Every row gives one point. Each copy is the shape, with its points in the same order, turned, moved and blurred by noise. Say if it was mirrored as well.
(in the rows, 128 means zero)

Shape (8 x 2):
[[190 101]
 [197  90]
 [157 162]
 [130 115]
 [172 172]
 [ 84 128]
 [163  74]
 [ 66  88]]
Copy 1 (8 x 2):
[[ 64 126]
 [ 52 121]
 [119 174]
 [124 123]
 [107 184]
 [177 120]
 [ 75  92]
 [179  73]]
Copy 1 is: mirrored
Copy 2 (8 x 2):
[[197 112]
 [210 114]
 [133  87]
 [142 140]
 [137  74]
 [101 161]
 [195 150]
 [112 204]]
Copy 2 is: mirrored
Copy 3 (8 x 2):
[[ 83 137]
 [ 70 141]
 [132 176]
 [135 120]
 [137 193]
 [186 115]
 [ 92  99]
 [173  64]]
Copy 3 is: mirrored

Shape (7 x 2):
[[ 78 147]
 [ 68 183]
 [145  74]
 [ 78 180]
 [171  96]
 [126 119]
 [137 132]]
Copy 1 (7 x 2):
[[ 91  76]
 [ 60 115]
 [186  67]
 [ 73 111]
 [191 105]
 [140  95]
 [142 113]]
Copy 1 is: only turned
Copy 2 (7 x 2):
[[ 62 111]
 [ 52  70]
 [129 182]
 [ 63  77]
 [158 162]
 [113 138]
 [122 125]]
Copy 2 is: mirrored

Shape (8 x 3):
[[ 82 220 113]
 [129 154 108]
 [ 60 180 154]
 [ 97  86 160]
 [ 79 184 120]
 [173 111 121]
 [152 163 144]
 [171 112 115]]
Copy 1 (8 x 3):
[[133 230  70]
 [149 158 103]
 [ 78 207  90]
 [ 78 112 125]
 [115 201  76]
 [165 117 145]
 [150 174 142]
 [170 116 137]]
Copy 1 is: only turned
Copy 2 (8 x 3):
[[182 190  41]
 [139 165 104]
 [209 139  62]
 [164  82 133]
 [176 160  58]
 [119 153 164]
 [167 180 135]
 [115 155 156]]
Copy 2 is: mirrored
Copy 3 (8 x 3):
[[135  16 128]
 [133  96 105]
 [102  48 168]
 [ 76 147 157]
 [117  48 129]
 [145 160  99]
 [164 113 130]
 [142 155  92]]
Copy 3 is: mirrored

Shape (9 x 4):
[[161 118 184  76]
 [ 77 139  78 104]
 [133 126  84  81]
 [ 98 146  91 182]
 [ 72 130 134  99]
 [156 178 195 102]
 [180 108 198 152]
 [108  97  83 103]
 [154  55 136 141]]
Copy 1 (9 x 4):
[[176 160 202  94]
 [110 103  89  69]
 [165 101 125  56]
 [106  92  87 154]
 [ 94 143 127  80]
 [173 203 168 135]
 [161 136 213 173]
 [125  81 125  66]
 [137  68 200 123]]
Copy 1 is: only turned
Copy 2 (9 x 4):
[[141 168 218 109]
 [137 116  87 102]
 [175 129 128 108]
 [104 113  96 183]
 [104 118 139  98]
 [101 200 191 126]
 [120 151 237 186]
 [173  98 131 113]
 [165  81 204 162]]
Copy 2 is: only turned
Copy 3 (9 x 4):
[[137 155 180  46]
 [ 73 162  91 130]
 [ 94 145  88  83]
 [128 165 101 188]
 [ 71 155 156 130]
 [159 210 191  79]
 [200 138 189 103]
 [ 84 115  92 103]
 [151  69 142 102]]
Copy 3 is: only turned
Copy 4 (9 x 4):
[[146  69 171 106]
 [ 96  93  54 142]
 [138  70  73 123]
 [105 158  77 186]
 [ 72  73 104 144]
 [113 122 178  87]
 [158 115 200 159]
 [136  66  64 157]
 [176  69 136 199]]
Copy 4 is: only turned

Shape (8 x 4):
[[141 107 131 146]
 [107 120 194 132]
 [ 86 144 193 157]
 [162 131 169 124]
 [139 140  70  98]
 [163  97  42 145]
 [134 169 178 172]
 [183 107  20 155]]
Copy 1 (8 x 4):
[[103 118 129 164]
 [ 93  58 153 134]
 [ 80  35 124 134]
 [143  92 146 145]
 [113 173  91 112]
 [101 203  89 176]
 [128  45 100 158]
 [117 217  72 189]]
Copy 1 is: mirrored
Copy 2 (8 x 4):
[[130 102 118 136]
 [109  58 178 125]
 [ 72  92 191 137]
 [161  83 162 134]
 [156 169 114  85]
 [160 167  62 133]
 [120 108 202 165]
 [170 184  50 143]]
Copy 2 is: only turned
Copy 3 (8 x 4):
[[137  83 138 127]
 [149 115 176 179]
 [113 112 192 185]
 [163 106 168 119]
 [114 140  86  90]
 [114  70  72  72]
 [106 104 210 131]
 [103  58  62  38]]
Copy 3 is: mirrored

Shape (9 x 6):
[[ 95 158  45 104 110 100]
 [186 127 138 147 242 149]
 [100 113  80  95 182 155]
 [131 106 110 128  60 131]
 [142 139 169 160 181 156]
 [131  53 135 208  94 113]
 [130  92 110 100  47  79]
 [169 106 110 162  92 140]
 [146 193 113 133 100  76]]
Copy 1 (9 x 6):
[[ 55 121  57  94  96 116]
 [187 144 100 154 206 188]
 [ 89 107  93 108 145 195]
 [130 109  95 119  35 137]
 [161 168 134 171 142 175]
 [159  69 109 209  52 141]
 [124  74 112  96  34  90]
 [168 119  73 145  59 146]
 [119 170  88 117 100  72]]
Copy 1 is: only turned
Copy 2 (9 x 6):
[[108 202  47 125 138 122]
 [207  98 162 132 213  83]
 [132 139  82 120 206 144]
 [ 95 120  90 140  84 128]
 [156 119 175 165 166 109]
 [ 74  61 119 175 115  61]
 [ 69 135  88  88  63 112]
 [129 100  98 162  98  96]
 [148 203 115 136  85  79]]
Copy 2 is: only turned

Shape (9 x 6):
[[222 198 143 158  90 139]
 [189 150  70 116 207 156]
 [151 184 146 105  85  87]
 [ 67 175 174 105 143 114]
 [157  80 122 143 109 101]
 [160 213 154  74 177 105]
 [ 90 139  91 225 113 102]
 [153 108 136  98  66 127]
 [ 71 126 117 103 106  95]]
Copy 1 (9 x 6):
[[235 171 165 151 121 122]
 [176 118  62 135 194 163]
 [146 150 201 131 128 141]
 [ 83 126 160  80 120  92]
 [136  80 153 193 110 147]
 [153 139 165  70 192 121]
 [ 84 169 116 224 109 108]
 [159  97 177 146  74 164]
 [ 66 124 159 138 103 164]]
Copy 1 is: mirrored
Copy 2 (9 x 6):
[[226 181 151 167 113 107]
 [210  94 193  81 151 171]
 [143 200 149 103 118 102]
 [ 72 194 199 112 143 158]
 [129 106 109 133 127 102]
 [162 190 223  73 163 127]
 [102 127 151 160  28 149]
 [134 167  83 122 158 116]
 [ 64 166 122  91 109 143]]
Copy 2 is: mirrored
Copy 3 (9 x 6):
[[164 140 162  47  47 102]
 [166 134  91  38 173 140]
 [177 177 137 129  61 115]
 [128 208 167 163 129 166]
 [143  75 119 143 103 137]
 [218 211 149  94 134 149]
 [ 63 112 149 139 139  61]
 [143 124 105 143  48 165]
 [116 165  99 191 113 144]]
Copy 3 is: mirrored
Copy 4 (9 x 6):
[[191 202 163 148 111 152]
 [190 134  95  62 190 116]
 [117 165 116 112  65 111]
 [ 36 144 126  78 115 126]
 [124  90 136 161 124  78]
 [126 182 111  29 113 105]
 [ 72 158  87 213 185 114]
 [133  83 137 141  83 126]
 [ 48 101  79 123 106 111]]
Copy 4 is: only turned

Shape (11 x 8):
[[196 137 127 159 186 188  97  99]
 [150 191 111 146  95  95  63 149]
 [113 149  92 180 147 116 100 110]
 [175 144 151 146 174  96 176 160]
 [144 113 140 120 185  74 160  89]
 [158 122 140 102 114 141 141 130]
 [119 211 124 149 118 207 163 167]
 [130  68 166 141 138 113  84 124]
 [135  67 115 142 105 118 139 149]
 [129 117  98  98 149  96  44 128]
 [137 154 132 102 133  87 165 163]]
Copy 1 (11 x 8):
[[171 112 186 175 182 151 108 171]
 [121 107 106 134 106  75  67 140]
 [115  78 107 170 166 116 119 127]
 [191 171  75 123 171 138 143 151]
 [170 135 110 120 203  97 193 116]
 [153 143 147 100 119 153 149 135]
 [ 76 172 109 152 127 212  91 168]
 [180  69 143  85 161 126 126  89]
 [173  64 103 103 117 155 158 120]
 [130  59 151  86 158  61 114 152]
 [135 150  69  94 132 120 153 150]]
Copy 1 is: mirrored
Copy 2 (11 x 8):
[[136 136 132 144 249 183 116 144]
 [207 173  96 178 137 117 125 126]
 [119 146 116 203 160 126 115 148]
 [146 149 195 124 179  97 160 178]
 [ 89 146 187 123 178  80 113 128]
 [143 121 148  98 147 147 140 123]
 [136 180 103 131 137 204 194 201]
 [146 100 176 144 145 140  56 127]
 [133  67 158 141 124 129 130 132]
 [161 124  88 140 160  92  57 122]
 [146 153 153 106 126  87 161 160]]
Copy 2 is: only turned
Copy 3 (11 x 8):
[[133 125 122 230 186 145  91 137]
 [ 85 208 160 158 107 114 106 186]
 [ 81 152 137 161 140  93 101 110]
 [158 132 101 183 142  66 171 168]
 [190 137 120 141 156  63 127  99]
 [158 124 114 147 128 159 145 161]
 [ 55 129 125 200 135 165 217 141]
 [153  99 162 120 155 106  92 164]
 [126  97  98 107 110 115 112 164]
 [133 191 138 104 174 128  69 163]
 [147 165 104 125 120  97 185 155]]
Copy 3 is: only turned

Shape (13 x 9):
[[159  78 120  80 150  89 141 103 159]
 [120  88 131 187 132  93 161 189 118]
 [169 154 150 181 176 117  85 116 117]
 [140  74 224 165 142 141 100 134 135]
 [105 151 135  62  70 165 144  77 187]
 [108 140  94  87 144 119  41 107 119]
 [125  93 168 198 131 136 130 148 100]
 [155 133 162 114 164  86 129 146 147]
 [169 169  85 101 145  64 110  78  84]
 [144  51  84  98 124 149  87 114 205]
 [181 125 107  84 113 104 150 200  85]
 [114 175 144 188  64  94 159 118  86]
 [165 123 170  61  59  96  63 205 154]]
Copy 1 (13 x 9):
[[131  66 122  73 137  73 149 159 152]
 [157 137 110 177  97 108 130 224 132]
 [180 151 126 153 166  92  88 110 122]
 [129  98 209 166 135  93  88 159  95]
 [ 81 107 165  63  70 161 152  87 178]
 [104 118  89  77 159 135  48 119 164]
 [143 130 139 186 106 114 105 170  89]
 [152 133 152  98 149  90 128 171 152]
 [159 153  51  52 139  72 106 104 133]
 [128   7 124 109 123 135 107 135 193]
 [200 133 108  54  96 136 112 215 119]
 [135 203 107 142  35 109 117 126 113]
 [156 117 201  46  77 126  32 198 183]]
Copy 1 is: only turned
Copy 2 (13 x 9):
[[169 152 136  99 200 159 187 146 145]
 [ 93 127 187 196 188 115 152 170 117]
 [151 198 143 162 204  70  86 124 108]
 [153 136 231 157 224 118  92  92 136]
 [171  94 125  84 104 116 157  68 164]
 [109 191 115  60 149 132  97 119 111]
 [115 143 196 202 191 116 107 107 106]
 [161 157 173 113 195  83 148 157 118]
 [155 241 100 113 148 103 171 130  98]
 [149 118 114  98 180 198 109 148 188]
 [166 162 185 138 120 135 163 198  74]
 [104 173 171 205 107  58 166  92 123]
 [157 168 247  66 106 124 115 174 163]]
Copy 2 is: mirrored
Copy 3 (13 x 9):
[[200  71 143 118 125 116 136  93 147]
 [151 101 129 194 141 129 190 188 129]
 [149 141 146 194 173 158  77 132 112]
 [141  82 227 165 149 159 100 182 123]
 [115 121 167  39  71 166 142  78 150]
 [118 113 112 106 128  89  46 102 110]
 [118  92 169 194 153 153 148 182  95]
 [176 132 167 145 159 108 128 120 152]
 [181 153 109 155 140  99 118  43  74]
 [179  34 116  90  75 158  84 141 148]
 [203 150 124  99 150  84 178 159  83]
 [ 91 173 156 191  92 148 182 122  76]
 [191 160 183  81  73  74 111 197 128]]
Copy 3 is: only turned

Shape (13 x 9):
[[125  79 187  94 156 111 162  76 145]
 [168 178 103 126 139 155  72 182 120]
 [225 225 138 160 109 194 110 170 135]
 [151 113 151 114 107  99 202 149 114]
 [133 123 105 153 133 129 201  64 111]
 [139  73 152 101 140 148 208 101 169]
 [ 93 149 167  90 118 143 190  90 126]
 [142 151 136 125  90 127 205  72 141]
 [154 201 113 175  66 157 100 181 166]
 [164 117 123  73  88  87 174  74 174]
 [181 206  80 114  92 211 114 188 119]
 [120 120 114 130 112 141 202  97 178]
 [158 105 156 137  86 210 100 130  68]]
Copy 1 (13 x 9):
[[116  84 168 152 182  73 172  75 134]
 [114 204 133 137 121 136  78 157 139]
 [111 208 205  88 124 171  69 196  83]
 [116 140 161 174 136 121 199 126  80]
 [110 116 111 108 215 129 187 132  87]
 [122  80 173 134 165 121 212 125 137]
 [ 48 107 152 122 164 131 178  99 104]
 [ 93 128 151  88 176 136 201 105  65]
 [123 177 129  75  67 167  85 157  74]
 [134 155 164  89 153 104 228  74 116]
 [ 89 220 151 105 111 209 105 182 130]
 [118 102 129  86 147 127 209 131 117]
 [134 144 164 170 168 223  92 107 122]]
Copy 1 is: mirrored
Copy 2 (13 x 9):
[[136  96 157 105 206  90 151 146 140]
 [157 136  68 141  59 151 124 163 101]
 [210 172 133 184  32 165 146 200 110]
 [138 132 184  66 133 100 182 132 102]
 [196 165 171 107 170 113 173  70 135]
 [177  90 158  76 183 101 203 141 148]
 [166 132 172  76 184 160 127 138 132]
 [190 162 192  87 156 128 148 113 164]
 [156 139 141 153  19 203 141 139 143]
 [156 146 171  71 142  82 145 141 200]
 [236 149  97 116  24 187 127 167 104]
 [181 125 167  91 151 152 196 108 174]
 [215  76 147 141 103 123  97 119  63]]
Copy 2 is: only turned
Copy 3 (13 x 9):
[[115  58 115 127 180  89 171  85 130]
 [176 136 165  67 116 165  60 136 154]
 [213 121 215 127  91 201  70 104 193]
 [170 121 139 144 103  89 177 104 125]
 [119 154 143 160 178 147 179  74 131]
 [104  94 161 135 140  82 185  72 159]
 [112  74 144 133 121 161 196 112 116]
 [135 124 132 157 126 158 204  73 142]
 [169 150 142 133  58 207  55 104 182]
 [153 115  92  97 125 129 207  43 165]
 [170 161 222  80  73 208  96 130 173]
 [ 92 137 132 141 121 130 182  86 182]
 [124  97 232 105 103 156  73  58  78]]
Copy 3 is: mirrored

Shape (16 x 11):
[[175  83 117 173  82 113 118  75  87  74 145]
 [146  81 104 146 120 127 149  88 134 101 168]
 [187  99  44 191 102 113 157 118  98 145 168]
 [165  56 108 194  91 102  98  60 134 187 157]
 [ 79 136 215 155  99 138 133 160 112 108  89]
 [186 130 165  90 183 158 115  96 141 190  96]
 [102 178 171 126 103  94 109 123  77 101  82]
 [ 85 166 167  97  81 149 104 138 143  84 101]
 [ 79 134 195 103 134  69 136 138 108  92 117]
 [ 89 173 195  97 113 138  95 135 101 126 135]
 [229 100 196 111 182 175  81 100 132 195 101]
 [161  87  80 158 103 119 173  59 126 139  94]
 [180  50  62 195 156 132 133 106 119 132 117]
 [214 152 162 166 225 149  89  76 190 177  99]
 [ 48 157 178 130 123 155 124  94  66  99 124]
 [ 78 117 123 113 114 117  76 127  97 100 101]]
Copy 1 (16 x 11):
[[128  90 109 187  71  57 152  93  91 115 110]
 [105  86 125 157 125  98 153 121  91 149 125]
 [121 107  42 184 160  65 168 117  88 152 104]
 [117  39  78 160 108  62 129  80 168 186 140]
 [130 149 135 111  36 125 164 168 196 109 146]
 [192 114 131  90 140 157 148  55 168 149 138]
 [122 178 110  93  27  91 144 119 162 109 101]
 [132 168 177 122  49 145 116 152 153 156 100]
 [111 147 171  47  58 103 165 148 142 118 132]
 [141 182 147  82  48 130 112 120 155 153 164]
 [249  84 128 100 132 150 134  52 201 139 158]
 [ 97  78  85 156 133 120 184  67 132 154  75]
 [127  58  68 165 174  90 139 108 125 110  86]
 [198 117 148 121 201 105 133  41 227 126 136]
 [ 80 172 137  94  34 146 114 113 137  95 165]
 [105 127 123  89  55 120  84 150 134 128  88]]
Copy 1 is: mirrored
Copy 2 (16 x 11):
[[153 100 115 224  78 132 109  65 107  90 162]
 [139 105 133 175 128 137 124  72 119 111 203]
 [204  97  90 194 108 115 105 117  90 153 217]
 [136 106 150 199  83 102  60  53 104 195 199]
 [ 80 123 198 173 132  85 129 162 103  80  93]
 [159 117 204 123 180 172 103  79 123 183  96]
 [114 140 134 155 114  87 139 124 100  89  50]
 [ 92 151 171 109 100 132 137 133 105  64 100]
 [ 86 119 141 142 154  69 154 109 156  85  92]
 [ 82 165 161 135 117 128 157 141 139 118  79]
 [161 103 226 161 160 203  68  82 151 201  87]
 [174  84 149 165 126 108 110  52  49 126 178]
 [162  66 116 195 157 147  55  89  79 143 198]
 [184 175 199 153 217 173  26  68 121 173 114]
 [ 57 159 144 184 139 122 183 118  82  98  95]
 [ 66 109 106 135 110 124 116 113 101  99 104]]
Copy 2 is: mirrored

Shape (16 x 11):
[[169 172  97 114 165  96 152 102 159 199  88]
 [197  99 168 123 113 167 137 148 139 101 146]
 [191  96 159 102 108 107 121 172 105  94 166]
 [127  80  80  67 156 149 168 141 137 178  63]
 [ 92 107  84 158 161 111  86  67 180  98 146]
 [176 139 180 164 102 115 167 137  85 181 153]
 [ 90 135 100 154 154 105 140 176  70 160  94]
 [102 147 127 122 161 143  81 129 113 131 140]
 [160 108 122 111 165 160 185 177  88 191 130]
 [125 125 113 153 187 127 174 181 137 207  62]
 [ 77 113  73 149  94  97 136 146 144 202 153]
 [ 83 175 180  80 122 108 108 136 106 147  75]
 [137 100 106 135 184 145 197 136  88 128 124]
 [139  75 185  49 157 105 130 118 127 137 163]
 [107 128 112 112 206  80 116  64 116 152 132]
 [181 181 177 104 132 146 161 167 164  86 132]]
Copy 1 (16 x 11):
[[152 194  73 183 110 111  99 117 159 223  94]
 [183 115 195 126 138 175 121 150 145 173  93]
 [208 110 168 109 153 139 128 161 104 152 123]
 [129  85  55 133 113 130 138 118 154 225  48]
 [107 114  86 190 155 177  68 117 183 122 167]
 [141 175 185 145 103 133 135 164  80 211 131]
 [ 87 145  74 163 134 112 166 184  96 160  99]
 [ 98 153 109 135 187 151  94 152 135 145 108]
 [135 134 111 117 135 146 172 173 117 249  85]
 [100 142  84 179 107  97 156 189 164 232  67]
 [ 95 131  56 128  65 141  91 179 117 173 156]
 [ 88 170 128 112 144  70 108 112 118 135  66]
 [122 117 107 161 150 165 199 135 135 209 114]
 [153  89 152  88 178 103 100 100 136 205 136]
 [104 145  75 181 188 114 102  91 140 191 155]
 [186 184 181 107 137 137 151 140 189 148  86]]
Copy 1 is: only turned
Copy 2 (16 x 11):
[[164 185 109 176 152  96 116 137 146 150  52]
 [192 110 172 102 109 185 166 143 149 102 114]
 [209 112 133  81  94 142 169 151 126  86 147]
 [119 136  74  99 150 143 149 178 143 127   9]
 [ 82  79 134 168 157 109  83 124 159  85 136]
 [186 158 154 151 106 143 202 142  95 173 140]
 [114 159  79 170 123 127 168 208  73 105 106]
 [133 131 137 141 162 145  99 174  90  95 133]
 [170 161  82 126 155 185 195 179 116 148  81]
 [132 170  96 188 150 133 178 228 145 145  49]
 [ 69 159  82 129 111 112 134 171 138 174 147]
 [133 174 176 109 144  84 131 193  55 102  80]
 [138 130  86 157 159 171 204 142 118  92  83]
 [181  97 139  55 188 103 166 140 119 114 115]
 [131 111  99 167 204  80 117 124  98 112 103]
 [195 190 194 114 129 154 161 148 157  59 107]]
Copy 2 is: only turned

Shape (16 x 12):
[[178  86  55 156 110  80 137  77  89  64 100  92]
 [124  92  58 136 129  81  74  84 147 157  72 177]
 [179 140 184 209  92 167 152 157 187  59  56  95]
 [169 136  61  93 184 165  71 115 142 124 143 202]
 [154 188  78 122 118 169  78 114  92 116  90 105]
 [ 94 143 113 209  99 126  85 130  71 160 184  77]
 [112 207 183  87 149 172 133 157 107 147 113  76]
 [151  81 171  95  96 143  69 155 126 161  57 121]
 [ 70 129 143 154 110 143 144 119 185 137 119  95]
 [124 110 138 134 109 129 106  30 188 122 160 185]
 [152 171 141 113 208  95 137 115 198 178 155 124]
 [ 77 130 157 186 149  87 115  84  63 167 107 195]
 [183 107  65 148 166 112  51  79 159  60 127 120]
 [135 203 147  95 108  95 125 180  96 174  95 121]
 [110 142 155  83 110 117 111 158 181  86 113  99]
 [164 124 180 101 150 176 179 129 162  96 107 188]]
Copy 1 (16 x 12):
[[121 118  76 119 123 127  49 128  80 137 118  41]
 [111 194  67 107 133 132  61 154 112 133  47 162]
 [111  52 194  80 106 122  79 163 218  77 135  95]
 [183 178  71  65 115  79  85 199  87 127 140 205]
 [177 180 160  84  82 152  78 186  83 103 132 115]
 [112 173 144 192  43 184 126 151 114 160 167 130]
 [178 158 227  62 109 166 181 139 117 120 157 149]
 [133 116 201  88  98 116  99 148 108 155  36 174]
 [143 121 135 112 119 199 129 119 187 128 121 162]
 [149 126  71 145 134 127  81  97 131  71 120 218]
 [121 193 103  33 113 114 156  83 157 124 164 189]
 [ 75 191 122 188 156 129 169 164 100  96  99 158]
 [106 126  61  63  95 126  22 160  80 119 156 147]
 [154 222 226  92 129 120 135 128 130 150 120 127]
 [154 119 184  64 154 163  78 117 149 158 140 170]
 [180  86 141  77 171  67 146 148 156  93 127 169]]
Copy 1 is: mirrored
Copy 2 (16 x 12):
[[142 148 136  90  69  76 137  51 101  61 105 117]
 [ 91 197 180 120  60 142  73  86 172  89  78 185]
 [182 149  39 233 173 147 161  95  94  42 161 170]
 [158 158 106  75  57 181 104 106 214 176 137 177]
 [132 149  60 108  87  93  88 124 161  81 184 154]
 [ 88 170 136 165 137  47 121 109 172 132 183  69]
 [117 101  84 145 146  99  95 232 132 143 204 177]
 [137 112 110 217  78 154  48 170 152  91 113 162]
 [ 90 149 122 182 148 110 179 155 162 101 118 184]
 [ 97 118 153 164  74 124 165  58 159 156 119 223]
 [152 163 126 120 153 109 115 161 155 218  91 215]
 [ 58 165 210 152 128 137  73  86 106 144 174 157]
 [189 140 121 101  95 102 117  35 197 101 101 170]
 [134 180 124 155  97  91  69 215 100 140 174 167]
 [178 117 126 181 103 104 159 185 163  96 143 200]
 [147 118  97 155 123 215 173 145 105 138 146 203]]
Copy 2 is: mirrored
Copy 3 (16 x 12):
[[220  67  78 142 163 116 122  95 145 140  76 102]
 [134  88 114  49 165 113 106  74 107 193  92 166]
 [137 149 216 132 105 172 161  87 201  63  75  75]
 [115 134  56  81 142 215  60  71  87 136 111 168]
 [130 127  87 134 132 210 159 114  89 152  40 132]
 [101  57 120 149  84 137 114 179  68 165  80  50]
 [ 90 196 126 165 105 192 191 168  71 120 118 114]
 [108 105 203 132 163 168 170  69  56 137 121 154]
 [108 131 141  82  63 118 180 121 123 133 131 106]
 [164 147 125  63  53 122  79  49  88 163 124 114]
 [133 182 117  95 100 187  99 152 135 188 194 140]
 [ 80 160 124 116 148  54  67 121  68 183  82  92]
 [204  91  93  57 160 199  85  88 117 140 106  92]
 [103 157 152 165 124 151 150 181  88 151  97 188]
 [160 146 165  87  97 160 178 139  97  84 132 153]
 [117 208 134 138 105 150 112  53 133  67 151 145]]
Copy 3 is: only turned
